Each row of a before or after table is a point. One or more steps were done to the points. Then noise was added and the rows were shuffled. The steps act on columns, c1 being the first. Name the steps. A step turns or swaps two columns, mirrors them in a line or flattens them onto one, adds a multiple of one to another, or multiplies or shifts one. Angles are multiples of 10 degrees, from the lower column toward the higher: turns from -170 to 170, lines from 10 to 170 but not 90. Use the fewest steps. Two steps may share a column if one is a turn and the other turns, adds or multiplies; they go together, in the order done. Otherwise the lowest column goes first.
(in the rows, 128 means zero)

Before (14 x 2):
[[203 162]
 [115  98]
 [152  69]
 [190 137]
 [119 103]
 [101 188]
 [ 90  87]
 [134 177]
 [202 130]
 [ 90  84]
 [159 147]
 [ 84  83]
 [101  78]
 [132  88]]
After (14 x 2):
[[145 159]
 [ 81  90]
 [128 202]
 [ 86 103]
 [ 81  83]
 [178 137]
 [ 66 152]
 [ 87 133]
 [163 202]
 [185 101]
 [139 195]
 [ 82  85]
 [ 99 116]
 [103 118]]
Steps: swap c1 and c2

Before (13 x 4):
[[122  87  68  23]
 [249 103 152 128]
 [118 157 147 161]
 [ 98 154 191 123]
 [175 126 101 137]
 [156 132 178 129]
 [115 157 106 124]
 [139 132  86 117]
 [111  22 196 150]
 [161 127 220 139]
 [167 123 114 155]
 [121  63 158 159]
 [156 129 126 143]]
After (13 x 4):
[[134 119 120  99]
 [ 95 139 168 127]
 [ 86 165 178 230]
 [115 154 146  94]
 [166 134  82 151]
 [ 87 115 180 105]
 [117 129 143 127]
 [140 144 114 123]
 [152 114  96 126]
 [109 171 147 187]
 [162 134  89 127]
 [156  31  94 185]
 [152 153 100 129]]
Steps: flatten c1 and c3 onto the line at 130 degrees; turn c2 and c4 by -100 degrees

Before (13 x 9):
[[155 196 106 149 107  83  82  60 112]
 [103  78 119 174 184  97 139 138  54]
 [ 43 125 107 191 124  94 175 129 154]
 [ 84  81 153 141 119 156 201 137 176]
 [123 169  98  94 103  76  78  43 113]
 [161 103 123 111 224 119 116  61  78]
 [105 126 187 125 130 208 166 106  94]
 [164 113  72 132 177 153 158 106  58]
 [135 126  82  95 211 158 105 123  72]
 [142 150 170 137 153 166 200 161 129]
 [106 115 144 139  86 106 171 180 137]
 [196 147 124 119 193 186  59  97  87]
 [ 87 128 171 116 185 161 191 140 105]]
After (13 x 9):
[[ 42 118 107 192  82  93 131 130 154]
 [134 137  82  94 165 160 207 122  73]
 [140 149 169 139  61 164 165 160 131]
 [107  92 118 174 127  99 183 137  44]
 [ 89 130 171 114  75 160 195 141 103]
 [162 111 123 108 156 119 221  58  74]
 [196 154 123 118 205 183 180  96  91]
 [121 173  98  91 174  74  95  45 120]
 [ 83  72 152 142  52 156 133 137 167]
 [164 126  74 130 106 155 180 104  56]
 [154 197 106 147 171  80  98  61 124]
 [105 132 187 123  91 208 135 106  95]
 [105 114 143 138  77 108  94 180 135]]
Steps: turn c2 and c9 by 10 degrees; turn c5 and c7 by 80 degrees

Before (14 x 12):
[[105  99  95 125 151 150 114 146 162 136 114 104]
 [149 106 134 154 124 153 116 141 121 127 135 104]
 [109 127 135 136 100 114 131 129 142  88  97 163]
 [151 108 104 114 131 111 152 104 106 134 107 121]
 [141 138 114 116 110 124 152 115 106 126 146 131]
 [124  96 128 134 122 143 131 106 142 146 131 110]
 [145 142 135 124 130  96 141 124 114 152 123 121]
 [ 80 127 124 126 112 150 139 142 136 113  74 136]
 [130 144 114 158  95 116 117 123 112 130 117 137]
 [142 138 121 138 120  98 154 133  97 135 134 111]
 [127  86 112 127 109 147 126 153 158 148 112 116]
 [100 128 125 102  98 147 111 131 154  98  74 133]
 [130 114 111 133 148 160 128 148 150 154 107 130]
 [ 92 124 130 116 108 126 111 142 111 114  98 157]]
After (14 x 12):
[[145 142 134 125 130  97 141 123 114 200 124 122]
 [151 107 104 114 131 111 153 104 106 147 108 121]
 [108 128 135 137 100 114 132 129 143   8  97 164]
 [ 79 129 124 126 111 151 139 144 137  84  74 136]
 [149 106 134 154 125 153 116 141 122 125 136 104]
 [130 144 114 158  95 117 116 123 111 133 117 137]
 [142 137 115 115 110 126 152 115 106 121 145 130]
 [ 93 123 131 116 108 127 112 142 110  86  97 157]
 [106  99  95 125 151 151 114 146 162 152 114 104]
 [100 129 124 103  98 147 110 131 155  39  74 134]
 [130 115 111 133 148 160 128 148 150 206 109 130]
 [143 138 121 138 120  98 154 132  97 148 133 110]
 [125  87 113 126 110 148 127 152 158 188 111 117]
 [124  96 127 136 122 143 130 105 143 182 131 110]]
Steps: multiply c10 by 3

Before (12 x 18):
[[107 113 126  40 147 166 124 146 169  54 113 161 101 160 133 122 163 141]
 [ 69 149  48 121  83 116 118 108  91 156  86  95 155  99 181 130 154 126]
 [ 81 143 156 135  85  94 139  69  75 163  38 116 156 167 182 130 167 132]
 [116 141 189  62 132 211 186 165 224 122 153 188 108  92 147 134 136 131]
 [148 102 176  42 127 116 174 214 135 121 157 194 145 117 171 130 101  93]
 [161  59 147  62 144 153 187 136 183 109 127 200  85  86 105 171 114 110]
 [ 92 195  99 166  94 121 130  75  68 102 119 134 117 158 179 170 173  94]
 [105 211  79 126  95 101  88  54  98 137  35 166 192 145 192 150 129 105]
 [159 130 177  69 188 164 187 157 154  56 145 164 130  63 110 123 129 174]
 [142  96 167  81 122 194 142 126 168  90 178 160 142 122  83  91  96 116]
 [110 135 152  71 207 207 167 148 146  99 108 141  83 116 115 112  91  86]
 [113 160 108 189  89 130  74 137 106 126  37  99 168 150 172 178 157 111]]
After (12 x 18):
[[139  96 164  48 124 195 142 125 167  64 142 161 142 120  83  92  95 115]
 [ 90 197  97 211  94 124 131  78  67 114 105 132 118 159 180 169 173  91]
 [109 114 125  71 148 162 123 146 169  80  71 160 103 162 134 122 164 138]
 [113 162 110 214  88 129  75 139 107 185  59  96 166 145 174 182 154 113]
 [159  58 148  47 145 153 186 136 186 114 116 203  88  86 104 170 115 107]
 [ 83 145 157 173  85  94 139  67  74 213  82 114 158 168 179 127 168 131]
 [106 211  82 128  94  99  88  54  99 194  65 169 192 144 192 153 128 104]
 [145 103 175  13 127 116 175 209 136 105 145 193 140 117 169 128 101  95]
 [ 67 150  47 145  82 115 115 108  93 175 115  96 157 100 182 126 152 127]
 [156 130 179  69 189 163 189 156 155  66  96 164 129  64 113 121 129 179]
 [110 139 152  35 207 208 166 152 144 117  95 140  81 116 113 117  94  87]
 [117 142 187  70 131 209 184 166 226 105 146 187 106  93 148 136 137 130]]
Steps: add 1 times c17 to c4; turn c10 and c11 by 40 degrees

Before (11 x 24):
[[131 165  99 140 153 162  96 136 135 109 118 122 169 106 102 119 111  99
  116 155  71 104 142 135]
 [125 127 132 151 118  91 148 113 134 144 165 162 119 117 100 145  87 141
  124 122 123  96 142 102]
 [166 159 116 118  59 164 144 133 106  81 136 103 125 127  97 160  97  95
  137 120 101 129 162 119]
 [133 144 140 122 153 121 147 119 102 143  95 138 169 153 152 141 144  92
  128 100 129 134 159 100]
 [133 144 112 136 143 151 138 145 179 116 149 135 162 154  97  87 123  92
  147  99  83 120  88 132]
 [121 105 101 140 152 152 147 120 104 114 104 130 120 158 106 152 143 108
  130 110 127 116 113 115]
 [209 120 237 185 148 147 131 142 133 131 155 116 163 138 125  99 138 128
  136 197 121 101 132 120]
 [134 140 140 180 109  98  96 114 123 144  92 104 129 126 129 120 139 166
  113 107 122  98 111 144]
 [145 126 100 128 138 142  80 147 119 143 110 155 184 123 126 154 140 122
  118 103  87 130 152  97]
 [121 103  95 118 151 147 147 130 132 144  92 147 104  72  95 154 123 115
  133  99 121 156 143  99]
 [134 163 112 140 159 153 143 126 153 143 102 113 149 159 105 124  62 112
  133 139 112 155  69 117]]
After (11 x 24):
[[119 162 106 140 151 159  93 136 136 109 119 120 169 106 103 117 112 100
  119 155  73 152 141 134]
 [108 101 179 120 151 148 148 128 134 146  92 146 106  73  95 159 124 115
  132  97 123 186 145 100]
 [140 124 138 126 140 143  78 148 114 143 110 158 186 122 126 156 140 122
  120 103  85 161 151  97]
 [197 116 115 185 146 149 128 144 134 135 154 116 164 140 122 101 137 128
  136 196 121  10 134 121]
 [144 142 139 183 109  99  98 113 120 146  94 104 129 124 129 121 140 167
  115 106 122 119 111 144]
 [119 165 171 139 162 153 146 126 161 142 105 112 148 160 107 123  61 111
  133 141 110 164  71 116]
 [199 161 118 120  57 163 146 134  98  78 135 105 124 130  97 160  94  94
  135 118 104 138 161 120]
 [109 105 129 142 154 152 147 120  95 112 103 129 121 157 105 154 144 108
  129 113 130 158 111 116]
 [126 144  99 136 144 151 140 147 193 116 149 133 159 152  98  88 126  94
  145  97  83 133  87 131]
 [118 148 167 123 150 121 147 118  97 141  96 139 171 154 151 142 142  94
  127  98 129 131 160 100]
 [132 128  67 152 118  88 146 112 138 141 168 163 121 116 101 148  87 144
  125 123 124 101 144 100]]
Steps: add -0.5 times c5 to c1; add -1 times c11 to c22; turn c3 and c22 by -70 degrees; multiply c9 by 1.3

Before (11 x 64):
[[ 96 132 135 124 148 160 147 115 155 129 134 118 141 146  72 143 130 117
  135 137 156  95 119 123 114 141 151 118 114 136 122 119 117 113 115 144
  134 138 123 155 108 139 109 154 124 140 149 146 123 115 107 124  94 105
  127 118 129 120 130 101 125 147 139 113]
 [108 138 131 138 129 146 151 128 123 109 138 145 127 135 152 153 134 129
  118 125 117  99 131 128 107 106 112 124 158 135 120 160 134 120 153 122
  103  96 103 151 136 138 148 110 132 130 139 145 128 120 118 119  95 130
  151 116 143 112 154 125 115 101 138 134]
 [130 138 158  98 155 118 139 115 116 106 145 102 128 102 126 149 125 118
  144 117 104 110 141 129 110 145 121 115  91 116 125 109 142 133 121 113
  131 132 104 129 129 125 129 106 134 117 100 114 111 120 136 128 107 126
  123 141  60 115 119 135 127 140  78 124]
 [121  49 158 139 119 123 120 119 119 135 135 143 122 143 130 149 174 127
  130 136 103 115 152 144 127 135 130 132  92 137 131 141 159 135 122 153
  134  79 102 154 109 133 126 161 144 116 127 115 140 113 128 115  90 136
  142  94 143 108 116 120 121 116 138 124]
 [109 135 110 104 109 118 138 125 142 129  96 127 155 140 144 126 139 155
  139 102 201 152 166 119 132 150 144 115 109 134 141 129 117 132 124 129
  107  73 116 124 112 139 140 135 115 128 147 141  98 154 122  97 129 123
  146  63 146 127 111 122 127 111 115  98]
 [119 135  94 129 153 132  82 147 119 115 112 116 132  56 102 141 130 117
  145 135 104  94 132 147 131 136 133 135 249 122 132 132 120 120 112 116
  143 111 124 127 131 140 148 110 118 133 141 133 143 137 116 151 156 124
  152 121 148 195 121 141 124 146 115  42]
 [141 133 121 146 126 118 137 119 123 156 140 141 152 145 150 131 139 124
  121 144 110 161 137 113 112 131 144 160 115 129 116 113 129  94 137 122
  131 128 131 135 170 141 130 106 119 202 138 119 155 167 113 105 125 136
  133 129 103 119 116 147 124 145 134 127]
 [151 144 145 103  59 155 126 161 122 107 124 124 123 132 149 137 128 119
  141 136 108  94 127 151 115  73 115 114 111  84 145 119 115 135 115 123
  138 143 107 123 107 124 145 142 116 139 142 116 165 122 116 100 112 140
  110 146 123 115 116 104 158 136 135 125]
 [221 125 102  97 121 123 141 136 153 115 103 132 121 125 157 130 134 148
  127 126  97  99 118 122 104 144 117 115  98 138 125 119 133 137 129 120
  128 140 105 132 159 112 137 153 131 122 139 147  87 144 105 131  94 107
  147 139 133 118 121 148 144 115  94 126]
 [106 121 113 107 157 124 148 113 137 135 152 116 124 126 149 137 137 130
  139 135 104 173 134 140 128 139 148 146 111 134 110 109 132 129 145 119
  101 113 146 154 167 106 129 111 107 124 146 130 147 110 120 113 139 131
  144 148 116 105 141 125 150 141  70 106]
 [105  63 110 101 136 168 145 182 126 112 146  90 124 142 157 136 141 173
  113 147 105  95 123 124 106 136 129 118  98 140 110 133 117 104 124 111
  141 113 165 132 120 135 127 179 143 126 138 119 131 131 110 154 117 126
  138 128 146 121 130 128 117 145 120 139]]
After (11 x 64):
[[140 133 121 146 126 118 137 118 122 157 140 141 153 145 150 131 139 124
  121 143 110 163 138 112 112 133 145 141 116 127 116 114 130  95 137 122
  131 127 131 135 170 141 130 105 118 202 138 120 131 166 114 105 125 137
  132 144 103 120 117 147 155 129 133 159]
 [222 124 101  96 120 123 140 135 152 114 102 131 121 125 155 129 134 148
  129 126  97  98 120 123 105 144 117 124  98 137 125 117 133 138 129 121
  128 141 103 133 160 115 136 153 130 122 137 148 112 144 104 132  92 108
  149 115 134 117 122 148  89 138  95 115]
 [109 136 111 103 110 118 139 126 142 128  96 127 155 141 144 125 140 154
  139 103 200 154 168 119 132 149 145 153 110 118 141 128 117 132 124 128
  107  72 115 123 112 138 141 134 115 130 146 142 129 155 121  96 129 124
  148 112 146 128 111 121  98  65 116 103]
 [108 139 129 138 129 147 152 128 122 108 139 145 129 135 153 153 134 129
  117 125 117  98 131 128 106 106 111 122 159 138 122 160 133 121 153 122
  103  94 102 152 136 138 147 110 132 130 139 143 143 120 117 119  97 129
  150 101 142 112 154 128 128 116 138 125]
 [130 137 159  99 155 118 139 115 117 106 145 101 129 101 127 148 126 120
  143 116 105 112 140 129 109 145 121 127  92 115 124 109 143 133 122 114
  131 132 103 130 128 125 129 106 135 117 100 113 128 121 137 129 106 126
  124 140  60 114 118 134 112 140  78 114]
 [121  48 158 138 118 124 120 120 119 136 135 142 122 143 131 149 174 127
  129 135 102 113 153 144 127 135 132 135  93 135 129 141 159 136 123 152
  134  79 103 155 108 132 125 161 143 116 126 114 136 113 129 113  89 137
  141 116 143 109 116 121 141  95 137 130]
 [151 144 148 104  59 154 125 160 122 108 124 124 123 132 149 136 130 119
  141 137 107  93 128 152 114  73 115 126 111  84 146 119 115 134 118 124
  137 143 107 123 106 123 146 141 116 139 143 116  99 122 118  99 113 140
  112 136 123 114 116 105 164 146 136 114]
 [ 95 132 136 124 147 161 148 116 156 131 134 118 141 147  71 144 129 116
  136 138 156  96 120 123 114 140 151 139 113 128 123 119 118 113 115 144
  134 139 123 155 109 140 107 154 124 139 149 145 132 117 107 124  94 106
  126 146 128 120 131 101 125 119 138 113]
 [119 134  94 129 153 131  82 147 120 116 113 115 133  56 102 141 130 118
  144 136 103  94 132 145 132 136 133 210 249  79 132 133 121 121 113 115
  143 110 125 126 131 140 148 110 119 133 141 134 132 136 118 150 156 124
  151 147 147 196 120 142 144 120 114 106]
 [107 121 113 107 158 122 147 115 136 135 152 116 124 126 150 136 138 129
  138 135 103 173 135 140 128 140 146 156 110 123 110 110 132 129 145 119
  101 114 146 153 165 106 129 112 107 124 147 131 106 110 119 113 139 131
  144 140 118 106 141 126 147 147  69 138]
 [105  63 111 100 135 167 144 182 127 113 145  90 123 141 157 137 141 173
  112 147 105  94 122 123 105 135 128 114  97 146 111 133 116 103 124 111
  141 113 166 133 122 136 128 178 143 127 138 117 138 131 112 156 117 126
  139 144 147 119 132 127 130 127 120 123]]
Steps: add 0.5 times c64 to c30; turn c28 and c64 by 70 degrees; turn c49 and c61 by 90 degrees; swap c56 and c62

Before (14 x 64):
[[131 133 134 187 139 127 141  92 149 124 118 139 120 113 158 104 146  91
  137 148 162 163 150 146 126  99 138 178 155 128 123 135 100 149 157 133
  111  82 111 119 139 110  95 129 111 137 150  86 149 105  96 120 117 136
   98 156 149 140 168 105 109 150 144 106]
 [ 90 157 126 123 131 132 165  81 129 137  93 125 123 151  90 144 142 112
  143 112  96 142  96 110  85 153 116 102  99 143 171 113  86 129 145 121
  146 174 182 100 148 160  75  76 118 115 143 135 152  66 129 113 124 109
  156 123 106 107 138 160 104 103 120 117]
 [149 140 159 105  78 130 170  84 138 135 105 156 139 150 133 123 127 126
  135 153 129 134 122  92 142 130 177 122  94 117 121 176 131 147 120  90
  114 170 101  92 125 130 123  89 158  51 110  88 116 138 100 117 111  94
  114 156 101 119  83 113  58  94  90 122]
 [130 166 124 101 151 136 128  99 123 112 133 125 139 205 120  94 130 155
  151 151 121 129 145  91 163 138  95  82  90 133 132 109 172 133 101 114
  150 122 185 122 149 121 103 156 119  92 129 161 156 118 118 105 141 145
  121  94 167 111 126 133 137 104 116 152]
 [116 159 117  92 116 125 150 153 149 126 102 140 139 167 171  80 122 126
  110  61  91 126 117 134 118 126 137 145  82 136  96 156 114 153 134 124
  163 162 140 106 161 116 129 134 115  78 160 101 121 115 143 124 111 129
  160 142 198 109 136 145  75 131 167 115]
 [118 152 121  96 120 189 143 134 143 164 132 164 123 160 128 128 168 147
  155 115 101 135 108 151 143 101 157 152 159 153 157 140 133 139 183 138
  131  94 123  92 153  96  98 108 116 123 125 103 166  93  99  70 102 160
  114 179 128 159 111 151 108  97 155 100]
 [134 136 128 108 111 154 128 111 118 150 132 148 153 135 134  82 145 151
  160 149 128 141 124  98 136 122 135  85 128 158 160 125 132 168 154 120
  131 160 148 131 157 154 140 145 142 142 101 115 100 107 170 144 109 156
  129 131 130 143  94 139  75 117 168 124]
 [127 164 147 154 147 138 138 152 139 144 144 118 109 119 119 102 147 150
  110 128 123 121  95 143 143 133 135 113 113 154 157 167 160 177 156 130
  141 111 142 124 142 184 116 136 135  88 145 127 142  74 133 155 114  83
   91 175 203 141  96 116  94 108 189 137]
 [111 151 124 169 116 184 120 118  93 192 133 129 127 156 196 151  92  77
  105  96 126 186 142 102 181 126 124  93  84 155  98 134 152 154 124  90
  118 161  94 125 120 121 150 179 136  82 110  90 131 132 141 103 135 138
  145 127 147 158 128 101 121 163 149 124]
 [160 128 126  97 156 175 143  77 108 172 173 148 104 147 175 116 139 149
   70 137 107 118 155 141 107 104 107  86 158  97 159 133 141 167 150 131
  156  99 159  88 121 110 132 110 128  97 121  93  83  76  93  84 155 177
  114 116 154 112  70 101 119 112 149 157]
 [134 162 109 128 151 190 121 109 131 138 141 136 127 134 177 112 157 101
  113 148 141 108  93 122 100 118 156 136 154 147 161  93 109 136 122 123
  154 123  73 116 136  73 154 125 133  79 156 141 129 114 131 126  85 145
  163 159 193 156 169 134 108 108 135  85]
 [150 130  89 166 183 136 124 136 144 163 171 139 190 145 108  83 132 121
  125 110 139 134 156 180 156 128 123 122 114 120 150 110 121 118 110 111
  106  82 158 144 136 144 100 150 117  89 150 115 153  69 178  83 156 156
   96 143 110 118 133  97 104 149  87 127]
 [149 166 173 106 140 133 106 136 112 134 146 178 127 143 141 173 142 141
  118  75 122 171 104 112  99 152 133 146  90  97 152 124 148 109 138 109
  130 119  90 122 108 195 128 141 140 129 100 118 111 111 153 143 115  92
  130 122 150 143 112 166 116 125 132 143]
 [126 149 120 131 127 137 146 128 121 193 167 115 132 151 147 108 117 139
  124  86 115 136 135  90 118 136 149 135 143 164 103 138 101 156 166 153
  114 122 149  98 167 114 147 159  93 127 115 118 164 115  99 132 127 147
  153 138 156 104 113 185 223 118 128 120]]
After (14 x 64):
[[135 138 126 108 109 156 129 135 119 148 133 149 154 134 133  80 145 152
   97 148 127 141 122  98 136 121 136  86 126 160 161 109 131 167 156 118
  132 160 148 133 156 143 142 145 143 109 101 117  99 106 170 144 110 157
  130 130 129 144  95 139  73 115 167 126]
 [149 132  89 166 183 135 123 141 145 163 172 141 188 144 109  83 131 121
  116 110 137 134 155 181 155 127 124 122 113 118 147 105 120 118 110 114
  104  80 160 145 139 125  99 153 115 167 150 114 155  69 177  84 157 156
   97 143 111 118 132  96 103 153  87 129]
 [136 162 109 128 151 192 121 169 130 138 141 137 125 133 180 110 157 102
  125 146 144 108  93 122 102 117 154 136 156 147 160 149 109 135 123 124
  155 123  73 116 135  66 153 125 132 158 158 141 127 114 130 127  86 145
  162 158 193 156 169 133 108 108 135  84]
 [118 160 117  90 117 126 150 132 150 127 101 138 138 168 170  81 120 126
  136  62  91 126 116 132 118 129 136 146  81 136  97 156 115 154 132 124
  165 163 139 107 160 143 128 133 115 184 159 100 122 115 145 125 112 129
  162 141 198 109 134 146  76 131 168 115]
 [111 151 124 171 116 183 120 161  93 190 133 129 128 155 195 151  91  76
   52  96 126 184 144 102 182 128 125  96  84 155  98 134 151 155 126  88
  120 160  92 124 119 129 150 180 137 163 108  90 130 135 140 105 135 136
  143 129 148 159 131  99 118 165 149 125]
 [127 164 147 159 145 138 137 127 138 143 142 118 109 119 119 100 146 149
   87 129 121 120  94 145 141 132 136 112 114 153 153 110 161 176 157 130
  141 112 142 122 143 194 115 137 134 173 143 129 142  74 134 155 113  82
   92 176 203 142  96 116  93 108 188 139]
 [130 167 124 103 152 136 127 171 124 112 132 125 139 205 120  94 129 154
   83 152 121 129 144  93 162 139  94  81  93 133 129 120 171 132 101 114
  150 122 187 124 151 111 104 156 120 145 130 159 155 119 121 102 141 144
  122  95 168 115 123 133 139 104 117 150]
 [134 131 135 188 141 126 141 156 147 124 119 138 121 114 157 103 146  90
  212 147 162 162 149 145 126  99 141 176 153 129 123 145 101 147 156 133
  112  85 110 119 138 122  96 130 111 103 148  86 148 104  95 119 116 135
  102 158 149 139 166 106 107 150 144 108]
 [148 139 158 106  78 128 171 204 140 135 105 155 138 150 132 124 128 126
  127 154 127 135 122  91 142 131 178 120  91 119 119 156 132 148 122  88
  114 166 100  90 126 167 124  90 156 173 110  88 117 137  98 118 112  92
  113 155 100 119  84 113  58  92  91 122]
 [ 93 157 125 122 132 130 164 176 128 137  93 127 121 150  88 143 144 112
  103 111  96 140  96 109  85 154 117 102  99 142 170  93  85 129 143 121
  146 172 181 101 147 136  75  76 116 116 143 134 152  64 128 112 124 110
  158 123 107 106 137 158 104 102 122 116]
 [159 126 128  97 155 174 143 189 107 172 173 148 104 148 175 115 138 150
    7 138 106 117 155 139 108 106 109  84 159  99 159 144 143 167 150 132
  156  98 157  90 121 120 131 111 126 130 121  93  80  76  93  84 154 176
  116 117 154 113  72 101 119 112 151 158]
 [151 166 174 104 143 132 107 120 112 132 145 179 128 141 140 173 143 141
  145  75 124 174 103 110  99 153 135 144  90  97 152  74 149 111 137 110
  129 118  89 122 108 168 127 140 141 132  98 120 111 113 153 143 116  91
  131 121 149 141 114 165 117 126 132 146]
 [127 148 120 130 130 137 147 128 121 191 167 115 133 152 145 109 117 140
  137  86 116 136 136  91 117 136 151 138 142 163 103 146 103 158 165 155
  114 123 150  95 169 128 148 158  95 129 115 119 163 112 100 129 127 148
  154 138 154 105 112 185 223 116 128 120]
 [116 154 119  96 121 188 142 126 144 166 132 165 124 159 129 128 169 148
  192 114 101 131 109 151 144 100 155 152 161 153 157 158 134 138 184 137
  130  96 124  91 152 117  97 108 116 135 125 103 167  95  98  71 102 159
  115 181 129 160 112 152 106  96 154 100]]
Steps: turn c8 and c46 by 150 degrees; add 1.5 times c28 to c19; turn c32 and c42 by 50 degrees
